Each row is a point. To make a cloud, some directions were put in groups of two or more. Within a group, all points are equally far from the middle, so they leave a hole (a ring in 2 directions, a hollow ball in 3). The other directions are filled evenly. Then the cloud was stretched, turned, moved and blurred a little. How many holes are there, and how many directions does each take, smallest first?

Cloud (15 x 2):
[[ 21.6  22.8]
 [-13.0  20.2]
 [ 28.3  19.8]
 [ -6.0  -7.7]
 [ 24.0  20.5]
 [ 17.3  31.9]
 [-14.3  14.7]
 [  3.7 -24.9]
 [ 16.4  26.0]
 [ 37.1  17.6]
 [ 11.1   6.5]
 [-11.6  -2.5]
 [ 12.9  13.1]
 [  7.7  27.3]
 [-23.4   5.3]]
Holes: 0

Cloud, 15 rows:
[[ -5.9 -22.8]
 [-18.5 -12.4]
 [  2.5 -15.1]
 [-10.1 -22.3]
 [ -5.8 -20.9]
 [-17.1   6.2]
 [-21.2  18.0]
 [-33.2   7.0]
 [-27.4  25.1]
 [-27.1  13.0]
 [  5.6  28.3]
 [ 20.4 -31.1]
 [  7.0 -32.2]
 [ 12.8  12.6]
 [  2.6  19.0]]
Holes: 0

Cloud (21 x 3):
[[ 25.3  -9.0   0.3]
 [-17.6 -20.6 -11.2]
 [-17.6  34.8 -10.2]
 [-27.1 -12.8   0.7]
 [ 10.5  32.3 -20.3]
 [ 12.9  34.8   2.0]
 [ -1.2   0.3  27.1]
 [-34.1   3.5  -2.4]
 [ 23.3  21.4 -18.8]
 [ 25.3  10.9 -21.3]
 [ 26.6  16.1 -15.7]
 [-21.8 -17.8   2.7]
 [ -2.5 -23.0   8.0]
 [-33.6   3.7 -10.0]
 [-17.9  10.6  24.0]
 [ 27.2  13.8 -15.6]
 [ -7.7 -23.8 -13.2]
 [ 29.1  14.1  -5.2]
 [ 22.7  22.8   7.8]
 [-20.6  23.7  15.9]
 [-15.5  17.9  22.8]]
Holes: 1 (3)

Cloud (30 x 4):
[[  2.4   6.3  11.4 -21.9]
 [ 10.6 -19.0  25.9 -11.5]
 [ -9.4  -9.7  19.7 -18.1]
 [-25.1  -7.5  18.5  24.7]
 [-25.0  22.9 -21.1  26.3]
 [ -6.2  16.5 -19.4  33.2]
 [ -5.9 -32.9 -26.1  -4.0]
 [  5.8 -34.3 -24.7  10.4]
 [ 15.6 -16.6 -19.4  18.9]
 [-11.5 -14.6   7.9 -22.3]
 [ 13.6  10.1 -18.4 -16.7]
 [  0.6   5.8 -15.3  34.4]
 [  8.4   2.1 -28.9  -8.0]
 [-38.3 -31.7   1.5  16.3]
 [ 30.0 -16.0  17.4  17.1]
 [ 12.1  -5.2   3.6 -20.1]
 [ 26.5  -1.8  -8.5  16.5]
 [-10.7  14.5 -38.2  15.1]
 [-12.1 -12.0  32.6  -1.1]
 [  9.2 -17.6  23.1  36.3]
 [-25.0  15.3  18.7  -2.5]
 [-14.3   5.7  24.7  -9.2]
 [ 23.0  -9.2   3.8 -10.5]
 [-25.8  19.3 -36.7  -9.4]
 [ -8.4   8.2  23.3 -12.5]
 [  5.6   3.5   3.0 -22.8]
 [-23.6 -23.0   0.4  34.6]
 [-28.9  17.9 -28.2 -16.0]
 [-30.2  -4.5 -16.0 -15.3]
 [  6.1   4.4  34.4  10.1]]
Holes: 1 (3)

Cloud:
[[ 10.3  13.1  12.0  13.2]
 [ 44.3  -1.6 -18.8  15.5]
 [ 15.9   1.4  32.2  -6.3]
 [ -0.4 -18.1 -12.2   1.6]
 [  2.3   9.1 -14.4 -15.5]
 [  4.1  -1.2  -5.4  29.8]
 [ 12.6 -43.8  32.9  -2.0]
 [-15.4  -0.2  -0.3  16.4]
 [  0.4  -1.2 -10.6  -6.6]
 [-16.9  -7.2   5.9 -23.9]
 [ -3.2  20.0   9.7  -6.4]
 [ 27.3 -38.3  25.0  -0.9]
 [ 15.5  18.2  12.4  30.2]
 [ 39.9  -2.7 -19.7 -24.4]
 [ 40.7 -32.1   2.3 -11.5]
 [ 38.4   1.5 -22.0 -23.8]
 [ 32.9 -14.6 -23.8 -23.3]
 [ -7.1 -13.1  30.5 -13.7]
 [ -2.3   5.8 -20.1   9.9]
 [ 19.7 -15.2  34.1  -4.4]
 [ 11.7  28.4 -21.3 -18.1]
 [  0.9   9.1  -8.0  -8.3]
 [  3.9  -4.1 -13.5 -31.1]
 [ 13.0  46.7  11.6  -5.1]
 [ 14.3  21.7  11.4   9.8]
 [ 26.6 -29.1  -0.3   0.3]
 [ -6.4   8.8  34.0 -23.3]
 [  9.2  22.3 -15.4   8.8]
 [-11.3  -5.2 -13.7 -26.6]]
Holes: 0

Cloud (47 x 6):
[[ 28.0  -9.7 -27.9  -8.9  23.4  -8.3]
 [ 16.7 -22.0  28.7  13.7  36.5  -2.9]
 [ 33.0  21.8  31.0  15.7  16.6  -5.0]
 [  2.9  10.7   0.1  43.3  11.8 -23.4]
 [ 20.2  13.3  -6.7   0.0  28.4 -29.2]
 [  4.0 -20.8  31.8  21.5  -8.6  16.6]
 [-15.1 -41.0  -7.6  -2.2  10.9 -21.1]
 [  0.5  32.7   0.6  10.0 -17.5   6.6]
 [  1.5 -19.9  -7.6  20.2  10.5  27.2]
 [-17.9  -0.2 -25.0   1.9  25.3 -10.6]
 [-18.6 -33.9 -19.7  -6.5   4.6   1.1]
 [  3.1  11.7  34.7  12.0 -13.1 -11.5]
 [  8.9 -34.9 -21.3  -0.6  18.2 -19.3]
 [ 19.6 -30.8   5.8  29.9  31.8 -13.8]
 [  3.6 -13.2  -6.3  39.4 -13.4 -11.4]
 [ 13.5  -2.4  25.5  13.1 -22.3  16.1]
 [  7.8  -3.7   9.0 -19.7  33.5  11.6]
 [ 37.6  -9.9  21.2 -12.1  13.3  -7.0]
 [  3.6 -22.7  -5.2 -10.4  22.1  21.2]
 [ 13.0  39.1   4.1   4.8   0.7  18.0]
 [ 40.4  -5.4   3.7  30.1  12.2 -12.0]
 [-17.3 -15.4  10.9  28.1  17.0 -29.7]
 [-24.3 -10.4  11.4 -24.4   4.8  -4.8]
 [ -0.9 -37.0 -19.8  -1.2  12.2 -22.6]
 [-17.1 -18.2 -27.8  17.4  -9.3   5.3]
 [ -2.2   4.1   0.8  39.6   6.7 -29.0]
 [ 14.9 -27.1   2.3  43.8  13.7  -1.0]
 [ 16.1 -35.5  -4.2  12.9  34.2 -17.2]
 [-15.7 -22.6  30.0  26.8 -10.0   1.6]
 [-21.0  -4.4  -1.7  -9.9  26.6  -3.8]
 [ 20.9  -5.1  34.6  26.3  18.5  17.8]
 [ 27.1  -1.7 -10.3 -26.4   2.2   8.8]
 [-16.4   5.8  13.5  38.0  11.5   7.4]
 [  6.6 -19.1  38.3  14.4 -11.7   6.9]
 [  8.7 -31.4  -1.8  27.8   4.3 -26.5]
 [ -6.9 -23.5  10.5  23.1  -7.4  23.5]
 [ -0.1   7.8  22.0 -20.7   4.0 -20.2]
 [ 16.8  -7.5  -2.5 -31.4  -5.3   7.5]
 [ -4.0   8.4 -25.3   6.7 -21.9   0.5]
 [-20.8 -21.9  19.3  35.1  -7.5  -3.2]
 [ -6.8 -18.6 -34.6  -5.9  -2.4 -12.3]
 [  7.2  22.6  -3.1 -23.6  10.4 -15.1]
 [ 35.6   2.8  -5.9 -24.5  17.5   0.9]
 [ 36.6 -10.9  -1.1  27.7  25.5 -19.4]
 [ -5.3  16.3 -21.9   6.5 -21.7   0.1]
 [-10.0  26.3  10.9  -4.6 -10.5  18.0]
 [ 41.5  -6.0   6.5  22.8  11.1 -13.0]]
Holes: 3 (2, 2, 2)

Cloud (88 x 8):
[[ -0.8  31.7  10.2 -27.9 -26.4  10.6  16.4  16.5]
 [-10.5   7.5  35.6 -11.6  26.9   7.5 -12.8   2.4]
 [ 15.5   2.3 -13.8 -11.2   1.5 -38.0  -9.7 -31.9]
 [  4.7 -20.5 -12.3   4.0   7.3  19.1   7.5   9.1]
 [ -1.2  18.9 -42.6 -21.5 -23.2  25.2   1.6   6.1]
 [ 18.5  -9.3  -6.7  -6.5  19.3 -17.1 -29.8 -11.6]
 [  6.6  23.6 -15.0 -45.9  -5.9 -10.4   3.0   4.8]
 [ 13.1  -2.0 -20.2  -1.5  14.6   2.2 -11.7 -40.9]
 [-22.6  30.8 -31.7 -11.0  -4.3   8.2  -7.9  -0.4]
 [-14.0  11.9  -8.8  13.0  21.7  24.5   2.0  12.4]
 [ 39.0   1.7  -7.8   0.4  21.1  14.3 -14.6   5.5]
 [-13.8  19.1 -37.4  10.1  16.2 -15.4  -0.5   4.6]
 [ -0.4  -4.4   6.7 -10.0 -11.5 -53.2  16.2   2.1]
 [-15.5 -17.8  16.4  -8.7   3.0   5.1  15.4 -14.7]
 [  7.6   1.0 -29.3  10.7 -41.4   6.8   3.7 -21.4]
 [ 32.6   0.4   3.6 -18.4 -10.9 -49.6   1.7  17.1]
 [ 21.6 -17.6  14.8   6.9   8.4 -26.9 -18.4  -9.3]
 [ 19.0  -6.9   8.1  40.9  -1.5 -11.9  12.3   4.1]
 [ -6.1   8.7 -31.2 -26.2 -21.8 -14.9  -6.5  29.0]
 [ 28.1  11.2  -6.7 -24.3 -23.0  -1.6  24.3  53.5]
 [ -0.9  10.6  12.1 -16.8  13.0   2.5 -29.8 -20.1]
 [ 12.4  -5.7 -11.3   3.1   1.0  28.6   2.9  34.8]
 [ 30.2 -17.6   5.8 -21.2   9.0  -6.5  23.8   3.7]
 [  4.8  31.1 -33.7   4.5   0.9 -14.9  -5.1  14.5]
 [ 32.6  21.9  -5.0   2.7  -7.1  -9.9  31.5 -35.3]
 [ 22.6   4.2  16.4  -2.3   2.5  10.4  16.4 -29.6]
 [ 13.9  10.0  12.8  -0.4  28.9 -17.8  18.2  30.7]
 [ 21.6  17.9  18.1 -26.8 -13.4 -21.3  23.6 -22.8]
 [ 38.9  28.0   7.2   3.8   9.8  -4.2  24.3  -7.6]
 [ -5.9  21.7  -3.3  -8.9  -7.1 -34.4 -18.7  -5.8]
 [  6.8 -13.7   6.0  15.3  18.1 -20.6 -31.5   7.9]
 [  2.5  14.5 -26.7 -10.7 -14.9  -9.9   6.9  44.9]
 [ 32.8  -5.5  40.7 -12.5  -6.6  -7.3   9.9  -5.7]
 [  5.0  25.9 -20.7 -22.2 -23.4  19.6  30.4   9.4]
 [ 31.2  14.6   6.4  23.9  -3.3  12.0   2.7 -17.7]
 [ -8.2  -5.1   7.3 -33.5  10.0 -20.5  26.3 -15.8]
 [ 38.8  22.0 -10.8 -33.0  -5.2  -7.8  22.4  20.3]
 [-19.4  -6.6   2.6 -13.4 -34.2   5.1   8.0  16.5]
 [-27.5   9.3  26.1   0.7  11.0   3.5   1.0  20.3]
 [-23.4  16.6 -12.1 -28.9 -13.3  13.3  14.5  21.6]
 [ -0.6 -21.2   5.3 -23.7  -7.5 -36.0  31.1 -12.3]
 [ -3.3  13.5  -4.6  -2.3 -38.7  13.3  14.0 -16.7]
 [ 14.6   6.0 -14.8   5.6   6.7  26.2  -9.4  44.6]
 [-32.5   2.5 -12.6  -4.4  18.9   8.5   0.6   7.3]
 [ -8.2 -10.6   0.7 -22.5 -17.7 -43.7  29.4  -3.1]
 [ 31.5  24.2  15.3  24.6  -6.4  -1.1  20.0  -1.9]
 [ 20.2 -27.2  -3.4  14.9  -5.9 -13.1  31.3 -12.1]
 [ 26.7  -3.0  29.5 -12.7 -12.4  -7.1  18.2 -18.4]
 [ 14.6 -17.3 -31.1  -3.6   1.0   3.0 -12.4 -21.1]
 [  1.2 -26.0   0.8   8.2  16.0 -36.9  18.5 -10.4]
 [  6.3 -10.0  -4.7  29.4  13.9 -20.9  35.7   5.6]
 [-25.9  -6.6   6.2  21.6   6.2 -37.4  -0.3 -23.2]
 [ -9.4  29.7  -7.9  20.1  19.8   4.5  16.9   3.2]
 [ 18.2  14.3  -4.2  -5.1 -45.8 -13.4  15.7   6.4]
 [ 19.8  22.0 -22.6 -18.9 -24.4   3.8  16.1 -31.9]
 [ -7.6  17.3 -10.6 -18.6  -8.5  -0.3  13.7  48.0]
 [  2.3  -6.1  16.0   6.3  35.1 -10.7  14.8  10.2]
 [ -2.7  10.0   0.7  11.3  38.3   7.4 -10.8 -17.3]
 [-11.7  23.5   5.7  19.8  21.3 -21.0 -20.8 -14.5]
 [ -0.5  -2.9 -26.0   4.9  11.6  32.7  -0.4  -6.4]
 [ -5.2  14.6   8.0 -44.4  -8.5 -15.7  27.5   5.2]
 [ 31.5  12.3  19.8   2.2 -21.8 -28.9  35.9  10.5]
 [-10.0  22.8  11.5   9.7 -26.4   5.1   2.9  22.4]
 [ 42.6  10.5 -17.8 -20.0 -25.3 -26.4   0.9  10.2]
 [ 14.5   6.1  23.7  -6.3  25.8 -27.6  24.7  25.3]
 [ -0.2  22.7 -32.7  22.0  10.6  23.1  -9.7   9.6]
 [ -5.6   7.9 -11.1   8.7  -1.1   9.1 -45.7  20.0]
 [ 46.6   8.1   9.7  14.7  -8.8  -6.4  -1.2 -10.7]
 [  9.2  36.0  18.0   3.3 -13.6 -18.6  20.0  14.3]
 [ 12.7 -12.6 -14.0 -11.6 -44.6 -11.3  19.3  -7.0]
 [ -9.3  26.7   6.4   9.4 -14.1 -30.9  31.1  -5.9]
 [ 27.1  -9.1  32.5   2.7  -1.7 -12.5  10.1 -17.6]
 [-14.1   6.3 -37.4  47.0   3.3  -6.7 -14.2  -9.0]
 [ 11.7  -5.3 -24.9   2.5   0.9  30.3  -8.8  22.3]
 [ -7.3  -7.8 -13.4  14.5  24.9 -29.4  23.7   2.6]
 [ 18.1  30.2   0.4   7.2  -9.9 -31.6 -12.8  23.8]
 [ 12.6   2.6  22.2  -6.9  30.2 -25.2  12.1  35.2]
 [ -8.1 -15.0   9.4  14.8  -9.2  10.5  -7.0  24.1]
 [  3.0   9.3   9.4 -24.7   2.1 -30.8  43.3 -19.2]
 [ 30.6 -16.8 -20.2  21.7 -17.9 -18.1  18.3 -23.2]
 [-29.6   9.3 -10.4  10.7  12.8  27.5   4.0 -18.8]
 [  5.8   5.3  -8.7 -21.6 -31.7  18.5  34.5  25.6]
 [  6.1  -1.0   6.6 -39.3 -33.4 -10.5  35.8  14.4]
 [ -4.4   2.6 -14.7  -9.4 -30.4   4.5 -28.9  20.1]
 [-22.5  18.7  12.2  30.2   0.9   3.9   4.3   2.3]
 [ -5.9   6.2 -22.3 -30.3 -14.8  32.2   4.9  10.1]
 [ 48.4  10.1  10.1   9.6  13.9 -15.8 -13.8 -12.5]
 [ 14.1   4.3 -25.2   1.8   4.9 -48.8   1.7 -14.1]]
Holes: 2 (3, 4)

Cloud (86 x 8):
[[-50.0  13.7   3.1  -7.2  26.0 -12.9  -6.3  -0.4]
 [-27.3  -0.6 -13.2 -17.8  19.5 -33.5 -24.0  10.9]
 [-10.9  30.0  -5.0  26.7  16.8  -8.0   4.7   0.2]
 [  4.8   8.5  -5.6 -17.6  -0.2 -11.3  32.7   9.3]
 [-17.8  16.5  14.3  -3.9  12.7  29.5  19.1  14.8]
 [ 30.5 -11.6  -0.7  -1.2  16.7  16.4 -22.0  17.3]
 [ 13.3   3.9  -1.2  14.0  15.3  35.0 -30.6   8.5]
 [-33.1   8.8  24.0  18.0  15.1  25.5  27.7  14.3]
 [-20.2  14.0  24.9  44.8  20.0   9.1 -12.8  -2.5]
 [-21.3  13.4  34.5  25.1  35.7  11.5   2.6  10.0]
 [  5.9   2.2 -39.5 -18.5  19.5  24.3   3.5   3.8]
 [ 21.3 -13.1  38.5  -3.5 -15.8  -7.6  -6.9  19.2]
 [-35.3 -11.1  -4.9  19.8  -8.4   1.5 -31.4  -8.1]
 [-25.7 -21.7  33.8  13.9   5.6 -26.5  -7.1   9.2]
 [-32.5   2.6 -22.8  13.5  35.6   4.4 -32.8  -0.1]
 [-33.7   8.4 -16.2   7.0   7.1  31.4   0.4 -11.6]
 [  1.3 -13.6 -16.3  16.3  13.0  -2.6 -26.4  23.8]
 [-12.4  36.7  -4.9   7.0  40.5  14.0  17.2  -0.5]
 [-18.3 -13.5 -15.0   0.8  35.6 -13.7  12.9  12.9]
 [ -3.2   3.3 -17.4 -14.3  13.1   2.0 -47.2  -3.6]
 [-16.9 -10.0 -18.0 -35.5 -13.3 -20.1 -14.2 -12.9]
 [-29.4  11.7  23.7  26.5  25.0  -6.1  29.2  -1.2]
 [-33.7  11.0 -38.0   1.7  21.6   2.1  10.1   3.8]
 [-12.5  -4.2 -27.3   4.6  20.7  -2.2 -34.8  17.4]
 [-16.9   4.3 -20.6  -5.5  -2.4 -12.1  22.4 -20.3]
 [-25.4   3.3   8.9  26.3  17.5 -14.8 -39.4 -14.7]
 [  5.0   8.5  36.7 -20.8  28.0 -12.9  15.1  -2.0]
 [ -0.5  15.7 -26.3  24.3  27.1   9.3 -35.4  -0.6]
 [ 12.8   4.0  17.1   5.2   3.8   0.8  35.1   4.5]
 [ -2.3   3.8  -8.7 -39.2  11.3   8.7  16.8 -16.4]
 [-36.8 -21.0  -6.0   2.8   9.6 -21.8 -14.0 -13.4]
 [-24.3 -22.6   8.7 -15.9 -22.0   2.7 -36.3   4.0]
 [-39.4  -5.8  38.8  -7.4  -4.4 -22.4   3.4   8.0]
 [-25.8  -1.7  28.6  35.5  19.1 -18.9   1.2   7.7]
 [  8.0   7.6  -6.8 -11.7  21.1  10.1 -36.6 -15.7]
 [-40.2  -8.5  13.0   9.9  41.9 -24.6  13.7  -5.3]
 [  4.1  -3.0  -6.7  -5.9 -13.5 -14.1 -38.5  -3.5]
 [ -9.6 -23.3  22.8 -36.3  -5.7 -10.3 -10.2  20.4]
 [ 15.9 -15.8  11.0  20.5  -0.2  17.3   3.4   0.8]
 [-45.9  -6.4 -15.1   8.1  -4.6  23.7 -17.9   8.2]
 [ 26.2  12.3 -14.3 -26.3  -0.2  -3.2  13.9  -9.7]
 [-24.8 -24.1   4.9   0.6  21.0   4.2  -3.8  -8.9]
 [-38.0 -17.8   0.3 -26.5  -5.6 -23.0  -9.7 -10.0]
 [-28.3   6.5 -19.1   1.0  34.5 -11.3  -1.2  19.1]
 [  1.3  -0.3 -21.2  -1.0   2.1  -7.6 -45.4   5.8]
 [-33.3 -12.8  29.2  23.4  11.5  13.4 -30.8  16.1]
 [-13.7  -8.9  26.0  17.8 -31.4  14.9 -28.3  -0.5]
 [-21.1   6.5 -18.1 -39.7   3.7  -9.5 -12.9   3.6]
 [ 30.0  16.0  14.6   5.8  34.4  14.5   9.5   0.3]
 [-30.5   5.2  -1.8 -39.8  -1.4 -16.0  -4.1  -7.8]
 [ -4.4  -4.8   2.3 -36.1  34.8 -31.9  24.2  -3.6]
 [-24.8 -11.2   5.7   2.0 -24.8  27.7 -20.0  -7.2]
 [-11.0  10.5  29.4 -20.7 -22.0   8.5   9.3   5.2]
 [  3.8  -1.8 -13.2  -9.2  34.5 -29.3 -30.7  13.6]
 [ -7.5  -7.1   4.5  11.5  -8.0  -5.3  -7.6 -20.9]
 [ -0.6   1.5  -4.4 -27.5 -36.4  21.8 -11.8   3.3]
 [-20.5 -10.7   6.7  -0.3 -17.7   8.1 -33.6 -11.0]
 [ -9.4  12.4   4.3  -6.4  62.2  -7.0 -13.7   7.8]
 [-13.5  14.8 -26.7 -16.2  31.9  24.9  10.9  -8.6]
 [-24.2   2.5   5.3  12.9  65.8  -4.4 -12.6  -5.8]
 [  8.6  -7.5 -15.4  26.1 -17.1  21.7   4.0  11.4]
 [-47.8  12.8 -14.3   0.8  21.9  10.3   3.5   0.4]
 [-41.1   2.7   6.7  10.8 -10.3  -6.1  20.7  18.5]
 [ 12.0  21.3 -12.6   4.8  13.8  24.1 -29.6  -3.7]
 [ 10.4  20.1   4.9  30.5  20.9  32.0 -15.4  11.7]
 [-25.9   1.1 -24.8  26.0  20.5   0.6 -10.8 -23.7]
 [ -9.3  21.6 -24.6  -3.6  -6.2  22.3   8.2  16.3]
 [  6.5 -24.0  48.4   3.3  -0.8  -0.5  -5.4  14.5]
 [-24.9  12.0  22.4   9.5  25.0  -4.0 -20.7  21.1]
 [  3.9  -4.4  27.0   0.2  -4.3 -28.1 -22.7  15.9]
 [-11.5   8.0 -45.1 -20.0   5.2 -14.3 -22.7  -7.7]
 [ -7.5  -0.6 -43.0   8.9  15.2  -0.1   1.5 -11.0]
 [ -5.7   4.1 -16.9  -1.5  16.9  32.1 -22.1  -8.2]
 [-16.1  -8.8  -9.6   6.2  39.8  11.5   4.6  22.9]
 [ 18.8  22.5  -4.9  11.9  26.2  27.8  24.4   3.7]
 [-27.5  -6.6   2.4   1.4   9.4  -4.6 -36.8 -19.6]
 [-41.0  17.1   1.0  10.7  38.0   8.3  21.0   1.6]
 [ 23.5  -9.7   5.5 -14.3 -19.0   5.6  -9.6  -5.3]
 [-29.9   8.0 -31.8  -2.7  13.5   3.8 -34.2  -7.0]
 [ -2.3  24.7  23.8  -6.1  20.6  11.6  14.0 -13.9]
 [-10.2 -10.9 -18.4   2.1 -27.1   2.3 -36.5   9.9]
 [-34.0   2.6 -31.9   5.6   0.7  -5.3   8.5 -14.6]
 [-12.6  15.5 -15.7 -20.1  29.0  19.6  14.3 -22.0]
 [ -2.1 -16.4 -15.5  -1.1  13.1 -22.7 -25.8  14.2]
 [  3.9   0.9 -38.8  -2.9   3.5  12.2 -29.2  10.4]
 [-19.1   0.7   5.6 -43.6   1.3  -3.7   0.2   4.1]]
Holes: 2 (3, 4)
